Rows are points. The last column is the point's height on a tilted bowl or saddle (a function of degree 2), plus a little noise. Along how many of its main directions does it bend up, bend down or stay straight?

Points, 10 rows:
[[-38 -46  57]
 [ 35  63  55]
 [-48  13  22]
 [-42 -51  65]
 [  5  57  27]
 [-57  36  30]
 [ 15 -42  34]
 [-28  39  14]
 [ 47  -4  32]
 [ 23  -4  14]]
Directions: 2 up, 0 down, 0 straight

Points, 17 rows:
[[ 81  41 -16 -57]
 [-54   5  40   1]
 [ 44 -13 -37 -30]
 [ 12 -11 -28 -12]
 [  6  32 -26 -17]
 [ 70  68 -48 -83]
 [-40  46 -38 -33]
 [-34  14  39   6]
 [ 64  75 -60 -97]
 [ 29   5 -48 -29]
 [-11  15  -9   0]
 [ 25 -44  39 -13]
 [-34   8 -30 -14]
 [-17 -41  19  -3]
 [-56 -42 -51 -51]
 [ -1  54  33 -10]
 [-13  36  13   0]]
Directions: 0 up, 3 down, 0 straight

Points (21 x 5):
[[ 74 -39  10 -20 -11]
 [ 21 -20 -15 -21   1]
 [ 12  23 -42  44  -7]
 [-13  10 -29 -11   3]
 [ 23 -33 -49  -4 -40]
 [-14 -23  57  61  37]
 [ 12  -1  64  78  62]
 [-12   9 -14  28  -3]
 [ 71  63  35 -14  64]
 [ 22 -61   8 -30  -4]
 [-39   1  14  18  -9]
 [ 98 -82 -14 -62 -42]
 [ 12  -7 -52 -62  46]
 [  7  29   5 -25  35]
 [ 71   9  26 -47  66]
 [-19  14 -44 -54  51]
 [-58  57  59   1 -49]
 [  4  64 -47 -35  62]
 [ 27  31  51 -29  50]
 [-38  31  -5  30  -7]
 [-30  57   2  -3   6]]
Directions: 1 up, 1 down, 2 straight

Points (45 x 7):
[[  31   44   21    5   -7  -19    3]
 [  -3  -34  -40   12   51  -31   44]
 [ -70  -10    3   -8  -26   26   39]
 [ -20   38   28  -12   49  -23   -7]
 [  -6    3  -86   62   21   11   76]
 [  96  -62    5   28  -11   10   51]
 [  -7   28   26   13    8   37    4]
 [  22   57   27  -86   55  -34   39]
 [  18  -27  -12  -48    8  -69   35]
 [ -66   30  -16  -53   17    3   44]
 [  51  -15   41  -49  -76  -85   56]
 [  14   53   57    9   22   22  -14]
 [  15    0  -31  -30   46   -1   40]
 [  18   78  -19   17  -41   11    9]
 [ -13   -7  -79  -19   90   15  121]
 [   5  -46   -2   34  -22  -30    2]
 [  84  -45  -34  -11    5   28   38]
 [  15   -3   10   21  -99   16   30]
 [ -70   58    3  -35  -39   49   63]
 [ -63  -48  -33   49  -27   48   58]
 [  19  -46  -20   -4  -46   55    3]
 [ -10   12   18  -14  -12  -61    7]
 [ -47  -43  -93   20   -8   -2   55]
 [ -49  -13  -31   78  -89   37   86]
 [  25  -18   46   12  -51   62   37]
 [   4   -1  -54  -34  -13  -59   19]
 [ -10    9  -50   39 -103  -27    9]
 [ 105  -14    4   16  -52  -32   50]
 [ -14    0  -33  -19    5  -25   17]
 [ -55   15  -26  -20  -22  -12   27]
 [  16  -18  -19    0  -58    9    0]
 [ -23   10    4  -20   53    6   14]
 [ -81   56   -5   38   38  -51    7]
 [ -54   39   13   12   18  -34    0]
 [  -8   53   25   37   40    5  -18]
 [  21   63   15   37   23   46   -4]
 [  20   68    6   15   20  -53   -7]
 [ -31  -19   52   -3  -68   26   47]
 [  16   -4    7   -3  -24   14    7]
 [  19   53    3   32   19   -6   -3]
 [  37   19   -8  -78  -27  -12   21]
 [ -27    9   13  -30   20   35   12]
 [  -7  -34   24  -99  -91  -78   36]
 [  88   10   -5   27   -4   42   36]
 [  10   23  -22  -11   27   25   18]]
Directions: 3 up, 1 down, 2 straight

Points, 66 rows:
[[  16   16    8    9  -27   32  -77  -54   33]
 [  36  -57   26   14  -30   34   18  -22   -6]
 [  20    3    5   -5   26   19   32  -12    0]
 [  48  -40   29   82   28  -19  -47  -45   38]
 [  50   49  -67  -38    9   36  -50  -25   29]
 [  19  -44    7   -8  109    9   98   16   87]
 [ -11   -4   48   21   53   35  -29  -33   23]
 [   9   81   55  -38  -57    8   12   19   57]
 [  31   -6   64   62   13    3   42   17   17]
 [  53   10   45  -36  -43  -20  -27    2   25]
 [  11   -3   17   -5  -12    5    6   32    1]
 [ -22  -15   69   33   15   18  -27   56   50]
 [  80  -38  -16  -44    3   34   17  -22    0]
 [  28  -12   57   14  -58   55  -33   16   40]
 [  47  -26   26  -57   20   10  -43   52   42]
 [  37  -62  -17   41  -22    8  -53  -41   22]
 [  37    5  -58   66  -27  -30  -21  -49   26]
 [ -43   57   14   18 -106    9   32  -49   87]
 [  45  -27  -17  -49  -33  -31  -12   16   16]
 [  41   13   31  -76   -2  -34   28    0   26]
 [   1   25   11   11   -2   39  -48  -13   21]
 [  -8  -23  -42  -61   23    7  -10   29   21]
 [  35   -3  -71  -29  -45  -39   35  -36   28]
 [ -14  -54   19   31  -27   66  -15  -23    5]
 [ -38   68  -23   -6  -13  -18  -10  -43   35]
 [   8  -61   14  -38   22    7    9  -27    7]
 [ -23  -16  -35  -10  -29   15   13   98    9]
 [ -31  -35   80   69   18  -45  -20   52   61]
 [  -3  -36   71  -38 -120   31   23   48   82]
 [ -69   14   13   23   58    2   31  -35   38]
 [ -48  -78  -10  -16   12   13  -10  -53   16]
 [ -90  -19  -50  -31  -57   63  -42  -13   33]
 [   1  -27    0  -14   -7  -68   37  -43   35]
 [  -2  -40   17   -4   38  -15   28   12   13]
 [  21   71   36  -73   69  -38    6    2   44]
 [ -16    7   94  -42   33    8   17   -7   31]
 [  30    1  -11   22  -22   34  -32   -3    4]
 [ -11   30   16   87  -33  -11   -4  -48   33]
 [ -31   30   16   22    6   31   47   32   26]
 [  -8   -7   -5    0   16  -71   36  -60   36]
 [  18   23   43  -39  -13  -22   24   22   16]
 [ -25   48    9   17   12   26   88  -43   52]
 [  42  -21    7  -59   -7  -82  -18   93   61]
 [   4   33   21   69   28  -26  -30  -24   20]
 [ -92  -59  -49  -41    0    6   69  -29   67]
 [ -27  -44   -2  -23  -76   31  -38  -36   20]
 [ -33  -24    1  -25   -8   -7   48   58   23]
 [  35  -17   30  -20  -59  -54  -13  -69   37]
 [  11  -45   79  -56   25  -50  -19    1   50]
 [  26   89  -59  -10  -24   75   39    3   45]
 [  23  -52   43   46   27  -61   30   61   32]
 [ -13   24    9  -38  -53   63   13  -16   18]
 [ -44   25   -8    6  -81  -21   -8    2   50]
 [  35  -16  -36   31   21   60   31   29    9]
 [ -38  -38   16   69   34  -27    1   75   47]
 [ -37  -80    6   39   54   -5  -24   17   51]
 [  23   50   59  -16  -45  -23   -5   24   33]
 [ -34  -55  -29   27   66  -45  -63   41   88]
 [  56  -30  -78  -10 -117  -35   24  -55   59]
 [  24  -26   60   17  -73   59  -14  -25   27]
 [   2    0   15   15  -23   -7  -23  -40    6]
 [  45   11   -7   26   55   40   33   59   29]
 [  33   28   74   20   12   -4   31   45   20]
 [  -5  -62  -27   20   19   17   -4   60   17]
 [ -59   39   -8   -1   -1  -62  -60  -19   66]
 [   3   13  -10   14    9   -6   32  -29    1]]
Directions: 6 up, 0 down, 2 straight

Points, 72 rows:
[[   7   -9  -37  -22    8  -45   20   44  -28]
 [   2   20    3  -25   50  -53  -31   10   32]
 [ -45  -39  -34  -14   67  -18  -24   -1   34]
 [   7  -38  -34   -3  -33   19  -47  -12   -2]
 [ -59  -11   17  -55    1  -40  -23    7    1]
 [  -6   10   -2   37   10  -47  -16   16   -6]
 [  20  -21  -44   14   70  -36 -102   -2   39]
 [  23   -6   14   17   46   35   16  -24   46]
 [  -9   10   24   47  -19   36   41    9   56]
 [  14   21   -8  -26    3   -5   18   -1    5]
 [ -36  -43  -13  -11  -61  -13  -16   28  -20]
 [ -33   16   34   15    5   57  -45   21    8]
 [ -15   13  -47   52  -60   59   40  -14  110]
 [   9  -35  -17  -11  -30   -3   11  -31   13]
 [  13  -46   27   49   36   -2  -56  -18   18]
 [  -4  -18    2   19  -24   16    6   -1   16]
 [ -19  -22   33  -49  -70   13   32  -62   61]
 [  85  -17   33  -31  -66   29   43   19   64]
 [ -42   25  -19   23  -33  -59  -16   58  -35]
 [ -29    7   72  -14  -49   41  -11   13   21]
 [ -12  -20  -10  -43  -66   24   -7   -7    0]
 [  22   27  -35  -26  -21   64    4    4   21]
 [   5   -7    2  -67  -12    1    3   -4  -10]
 [  37   10   15  -49 -121  -80   -8  -52   -5]
 [ -29  -17   20  -54  -26  -33   27  -46   31]
 [  64   39  -25   24  -10   -1    3  -17   18]
 [ -18   26   11   36    4  -11  -35  -34   36]
 [   1   24  -89   42   -5  -27  -17  -14   31]
 [   9   -3   69  -40    4   10    3  -17   43]
 [   5  -46  -13   59    9  -15   36  -29   44]
 [  96   20   18   56  -40  -30  -42   65    3]
 [ -10  -23  -29   54  -79  -25    9  -51   79]
 [ -26   49   15  -19  -12    7    3    0   12]
 [ -23   25   13   10  -40   43    7  -61   77]
 [ -16   37  -35  -43    1  -34  -26   17   -1]
 [   5   34  -38   21   33   23   38   80    9]
 [ -11   -1   -7   -5  -60  -52   29   51  -39]
 [  68   30   -3    9   32  -45  -19    0   29]
 [   6   10    5  -13   18   17   10   25    3]
 [  38    3  -22  -86  -40   55   35   48    3]
 [  32    6   -9    9   25  -28  -19   43  -10]
 [  27   -1   55   30  -58  -44   -8   -7   27]
 [  22    3  -32    4  -59   -5   20   51  -15]
 [  18  -13  -19    9   19   -6  -51  -39   17]
 [ -38    9   -6   54  -67   20  -34   16   30]
 [   9  -12    3   37   22   37   10   47   11]
 [  18   17   16   -3   40  -54  -59  -24   44]
 [ -30   15  -35  -32   21   17  -22    6   17]
 [ -60   54   34    3   15    7   32   55    5]
 [  -1   33   -4   11   73   38   46   42   34]
 [  30  -20   24  -12   37    7   65   22   37]
 [   1    8   22  -35   33   15  -10  -19   28]
 [ -12  -28  -47   22    3   10  -32  -58   50]
 [  64  -12   19  -12    4  -31    5  -25   27]
 [ -11  -20    9   42   -5  -21  -45   10  -10]
 [  21   63   -2   66   -5  -38    5  -11   27]
 [  17  -51   40  -28 -105  -22    7   41  -18]
 [  52   41  -58   -9   24  -66  -13    1   11]
 [  16    2   33  -15    6  -59   20    1   18]
 [ -49   50   24   -9  -20   -9   15   19    7]
 [   3    5  -23  -14  -58   34   47    9   29]
 [  21  -25  -43   -4  -47   14   -4    4    0]
 [ -23   35  -65    6  -31  -37   71   18   11]
 [ -46    0  -53  -35   -2   20   13  -25   43]
 [ -14   33  -11   20    0   60   13  -10   42]
 [ -36  -18  -10   22    8   18  -17   10   10]
 [ -67  -21  -37  -22    2   60   17  -85  121]
 [   2   16   55  -25    9  -14  100   18   61]
 [   3  -89   38    0   10  -14   47    8   21]
 [   3   44    3    1   72   42  -17   -1   47]
 [ -23  -21   16   82  -15   -6  -85  -23   25]
 [   8   12   33   26   14   16    6    8   27]]
Directions: 3 up, 0 down, 5 straight

Points (73 x 9):
[[ -17    8    7   -6   24  -30   31    0    1]
 [  19   83  -19   19   17   -9  -67   35  -27]
 [  50   -1  -32   36   52   -8   -1   60   25]
 [  -7   -2  -16   12  -32   11  -43   12   -1]
 [ -10  -87  -54   -6  -19   17   18    9   48]
 [ -45  -57 -121  -42    6   40   -4   -9  117]
 [  -4  -26   -2   16  -20   23    3   29   10]
 [  -4    5    5   75  -40   11  -79   36  -81]
 [ -16  -27  -30    8   20   11   96  -34  -15]
 [ -45  -38   10   46   76   12  -27   -1  -56]
 [  11   43   37   16   19  -32   -9   49    8]
 [ -30  -34  -19   52   72   26   36  -39  -74]
 [  14    6  -15    6   64   -9  -50   32    8]
 [  48   16  -13   10  -38   10    3   38   12]
 [ -45  -34   57    0   32   10   26   -3  -37]
 [  12    9   50   20    5   39   26   26    8]
 [ -34   -9  -22  -22  -19  -44   12  -16   24]
 [ -44   -9   17   58   91  -24   -9  -62  -95]
 [ -45  -26   41   -1  -18   41   22   76   -1]
 [  11    2  -21  -45   27  -11   -1   38   45]
 [ -16   34  -48   15  -73  -19  -52   31   -5]
 [ -40   33   -1   47   42   40   36   25  -14]
 [  68   -3  -10  -26   30   36  -38  -62   34]
 [  -9    7   49   13   19    2  -12    8   -4]
 [ -35   20  -15   42    6    8  -31  -85   -9]
 [  13  -33   34   -3   30  -43  -16   21    1]
 [  22  -32   40   21   33   42   34  -24   -5]
 [ -34    9   -4   21  -14   -1   -7  -36    4]
 [  28  -47  -21  -12  -37   27  -46   14   22]
 [ -37   50    8   10   80  -42   36  -22  -26]
 [ -73   -1   22   22    5    9   43   -3  -26]
 [  -8  -18   39  -20    7    5  -30   -9   16]
 [  17   34  -12  -11  -71   36   39  -12   74]
 [  -8  -30   41  -26   18  -14    6   55   27]
 [  14  -65   29   44   29   66  -42   71  -29]
 [  24   13   19   19  -12   43   -8  -27   17]
 [  28    2  -16   15  -20  -12   53  -15   18]
 [ -10   33   22  -21   -2   -1   71  -37   22]
 [ -20   -7  -40  108   50  -21   49   73   11]
 [ -23   31  -74  -69  -84  -15    2  -47  118]
 [  41  -51   47  -86   -4  -48  -16  -49    9]
 [  -9   -2 -100   69   55  -44    4    2    4]
 [  39   26  -97  -19   73  -16  -77   54   18]
 [ -74   73  -10   33  -33   16  -22   27    3]
 [ -58  -17  -26   67   28   31  -13  -16  -54]
 [ -23   43   18  -24    5   63    1   29   25]
 [  35    3  -52   19   33   56   48  -44   44]
 [  21   -9   20  -34   -9  -58   44  -32  -24]
 [  24  -47  -43   15  -24  -12    9    2   13]
 [ -12   22  -19  -89  -20    6   39   -4   91]
 [  17   42   32   -6   38    2    6   42   22]
 [ -12   47   -1   34  -33  -29   24  -29   22]
 [  -1   57   34  -15  -20  -24  -22   11   20]
 [  17   40  -71  -20    6   65   61   88  117]
 [  15   76   18    0  108  -12    5   12   21]
 [  39  -20  -12   17  -52  -18   31  -57    5]
 [  14  -30  -18  -40   29  -40   -8  -21   -1]
 [  24  -12   18  -25  -26  -28   -1    4   16]
 [  -2  -13   23  -21   43   13    2    5   14]
 [  11    7   28   16  -20  -20    9  -28    1]
 [  36  -49   97   84  -24  -34   11   51  -21]
 [ -86  -23    4  -16   37   33   45  -34  -36]
 [  26   63   -1    8   35  -32   -2  -29    5]
 [  11   26   34   -8  -77  -22   24   19   30]
 [  16  -17  -63   29   89   -3   12  -44  -31]
 [  54    6  -18   26    0   -3   30   16   21]
 [ -96    5  -39  -44   49   45    9   18   48]
 [  23  -62  -46  -36   26  -44  -47  -69  -21]
 [   4   17  -68   30   -4   31  -46   14   -7]
 [  19  -56   33  -13  -71  -64   35  -13  -10]
 [ -19  -45   -3   18  -36   31   27    6   13]
 [ -22   41  -46   22   -1   12   17   42   34]
 [   9  -17   61  -18   28  -23    2   23   10]]
Directions: 4 up, 2 down, 2 straight

Points:
[[ -24   19   -4   33  -56   47  -90  -82  -93]
 [  35  -26    6    3   51  -95   41   30  -46]
 [  38   62  -31   10   26   24   -6   16    4]
 [  33   28    4   37   39   15   20  -10   -8]
 [ -16  -15  -53   51   12   11   -4  -77  -40]
 [ -47  -50   42   51   25    0   50  -16  -30]
 [  14   22  -53  -24  -39  -55    2  -53  -34]
 [ -13   54   16  -18  -61  -43   55  -12  -57]
 [   0  -56  -40   25   -8    1  -13   18  -28]
 [ -29  -10   23   42   -3    1    8  -27  -25]
 [  -8  -27   12   77   -1   -4    4   20  -36]
 [  21   37  -18   -3   18   -9   -8   13    8]
 [ -41  -62   15   96   45   26   70  -30  -50]
 [ -24   12    6  -87  -25   60   23   51  -39]
 [ -43  -23   15   15   12  -34   23  -18  -19]
 [ -47  -52    0    5  -13   33  -78  -14  -53]
 [ -31  -16  -61   -8   -2  -12   10  -54  -32]
 [  97   33  -18  -29  -10  -46  -28   -2   -2]
 [  26  -19   35   -2   33  -15   33   76  -39]
 [  18    5   29    9   30   37   25    6  -16]
 [  21   12   23  -30    5  -63   10    5  -19]
 [  36  -10   71  -27    6   55  -10  -84  -45]
 [  17  -39  -29  -14  -14  -27  -18   -9  -15]
 [  -5   30  -35    4  -72   74   25   16  -58]
 [   2   33   42   19   34  -24   22   -5  -13]
 [ -34  -12   29  -29    7  -41  -20   50  -25]
 [ -54   22   -2   16   -5   63   22   10  -44]
 [  40  -76   40  -64  -26  -11    9    2  -42]
 [ -83   69  -71  -20   -4  -18   -9  -44  -67]
 [ -46  -21   10  -39   45   -9   33  -38  -23]
 [  14   70  -70   25    4   14    6   -3   -6]
 [ -59    9    2   -3    5   -4    9   41  -19]
 [  78   26   62  -41    1  -46   -1  -52  -50]
 [  28  -41  -59    0    7  -43   41   33  -35]
 [  -6   27  -12   -5   43   -8  -15   -5    1]
 [  -7   -7    9   23    6   49   24    1  -22]
 [  35   41  -17   29   55   29  -20    7   -6]
 [  18    7  -19   28   50  -23  -37   19    1]
 [ -39  -28    4  -34   30  -27  -16   20  -20]
 [  64   36   13   32   37   11   53   44  -28]
 [   2    6   62   25   26   56   -5   11  -44]
 [ -33   34   15    3   -8  -16  -29  -35  -25]
 [ -21  -90  -20  -43  -80   33    1   48  -69]
 [  24    5   31   -5  -35   43   10   49  -36]
 [ -50   24   50  -58   37   31  -87   21  -75]
 [  14   31  -17   77   35   26  -43   21  -25]
 [ -47  -22   31   37 -121  -29  -19   -8 -104]
 [ -54   35  -16   -3   -2   -9   55   -8  -28]
 [  -4    8  -56   50   -6   -4    6   54  -19]
 [ -14   16  -27   51   26   63  -72  -35  -56]
 [   1  -36  -77   30  -34    1   -8    2  -34]
 [ -42   64   -1   38  -28   -6  -21   20  -28]
 [  -8   20   -1   44    1  -15  -41   48  -12]
 [ -55   19  -18  -23  -10   12  -28   -9  -25]
 [   1    9   13  -43  -31  -11  -63    3  -16]
 [ -28  -23   -9   35   59   26  -50   17  -31]
 [ -27  -24   62  -31   30  -36  -47   -3  -42]
 [ -45  -10    1  -69  -26   12   25  -78  -49]
 [ -43  -71  -59  -23   59  -10   28  -11  -42]
 [  21   45  -88   -5  -33  -32  -13   43    1]
 [ -43  -13   42   18  -32   -3  -70   18  -47]
 [  34  -14   39  -75   -2   48  -45  -52  -27]]
Directions: 0 up, 6 down, 2 straight

Points:
[[  49   -5  -31  -41   -6   38    0   30    8]
 [ -23  -13  -18   73   -5  -22   -7  -22   24]
 [ -27  -13   27  -60   76  -65  -45  -93   56]
 [ -48   -6  -29  -21   20   65    5   -1   23]
 [  13  -24   24   16  -22   25  -18   30    8]
 [   2  -11  -17   21    7   25   43  -43    3]
 [ -35   32   16  -23  -81   65   53    3    2]
 [  21   -7   -7   36   13   -7  -41   -3   19]
 [  20   35  -34   38   82  -77  -23   31   86]
 [  43   31    7  -32   36    8 -121    4   75]
 [  30   28   17   15   24  -26   36   25   27]
 [  22   -5   -6   48   15   32  -21   -6   18]
 [ -36   23  -71   66   67   34  -20   49   95]
 [  28   -8  -29   47  -45  -47   27   68   50]
 [  62  -27   -9  -27   24  -30   28  -99   39]
 [   7  -19   38   60  -28  -41   -1   38   38]
 [   4    9    4   21  -32   -5   44  -23    2]
 [ -26   38   71  -31   -2    3  -13   36   31]
 [ -18    8  -73   10   16   34   54  -25   22]
 [ -16  -47   15   48   -5   44   28  -12   13]
 [   5  -25  -31    9  -59  -10  -29   50   34]
 [  46   -6  -42   56   26  -67   23   12   54]
 [ -25   48  -39   23   28  -56  -23   36   58]
 [  53   17   17   69    5   -6  -45  -24   57]
 [  40  -19    8  -41  -26    8  -38   18    6]
 [ -13   25  -24  -13   -9   29   57   -5    2]
 [   1   13   11  -43   56   -6   59   -7   35]
 [ -22  -12   -8   50  -15  -27  -10   39   33]
 [  -1  -23   -6  -16   21  -37   62   51   23]
 [   9   19  -13  -12   21  -32   76   32   22]
 [   8   12  -35  -40   17  -41   46   54   17]
 [ -34  -46   23  110  -10  -21  -35  -36   41]
 [  62   18   22    5  -25   24  -54   -9   33]
 [ -44    2    3   37   32   36    6   14   34]
 [  27   10   42   34  -30   66  -60  -26   29]
 [   0  -66  -13    9   35  -25    0  -48    1]
 [  10  114  -22  -19  -17   -1  -51  -20   74]
 [ -16  -15    5   14   -6  -48  -47    1   19]
 [ -26    7  -29   45  -63  -31  -14    9   38]
 [   2  -44    4  -17  -50   22   -1   33    8]
 [ -10   77  -65  -22  -36   -3  -18   32   44]
 [  91  -49   -1  -29  -19  -32  -21  -14   19]
 [ -62    7   54  -31   -7  -21   18  -25   27]
 [ -23   -8  -32  108  -30   67   40  -30   16]
 [ -34  -41  -24   42   -3  -32   10   22   31]
 [  11  -44   21   62  -11   93    9   -5   26]
 [ -29   11  -95  -29  -70  -46    8  -19   76]
 [ -21   -1   23  -33  -21   -2   -5  -11    1]
 [  41   -4   47   20   44  -12    5    8   42]
 [  17  -15  -32  -25    9   -2  -42  -75    7]
 [ -37  -18   69    3   11  -23   30  -31   33]
 [  16  -49   42  -24  -13   15   11   63   19]
 [  45   17   15  -34  -26   -1  -35   49   15]
 [ -62    7    1  -29   17   58   28   -3   28]
 [  -2  -58   25   11  -12   36   30  -10    7]
 [  12  -46   30  -61   19   14  -17  -57    9]
 [ -30   -5   18   -3  -14   -5  -32   19   11]
 [  37  -56   39   73  -19   22  -12   10   32]
 [ -14    5  -44  -53  -16    9    2   34   14]
 [ -22   69   28   69   14   72   -8   56   63]
 [  -1   -4  -59  -37   34    7   -5  -18   14]
 [ -50   -6   69   -5   12   27   49   26   48]
 [ -13   19   19   26   -7  -21  -16  -55   17]
 [ -15    5  -10   -3    2  -18  -16  -52    6]
 [  65   63  -30  -82  -20    3   -9  -37   57]
 [  24  -11   54  -11   68    5    5  -13   51]
 [ -26   25   52   54   54  -14   -5   27   74]
 [  53   48   -2   50   42  -17  -22   -1   70]
 [ -14  -20   39  -39   27   42   -9  -25   20]
 [  23  -82  -93   18  -26  -66   -2    6   58]
 [   3   13   14   45   70   28   16    2   60]
 [ -68  -30  -49  -54   48   30   17  -21   48]
 [ -37  -20  -58  -41   -2   52  -58  -44   20]
 [  44   42   21   28   53  -14   16    6   58]
 [  54   33  -15  -47   62  -44   18    5   40]
 [  31   -7   -1  -39  -49  -18    2  -43    9]
 [  43   57  -26   10   30  -13  -25  -41   56]
 [ -39  -37   10  -51    8  -54    0    4   14]]
Directions: 6 up, 0 down, 2 straight
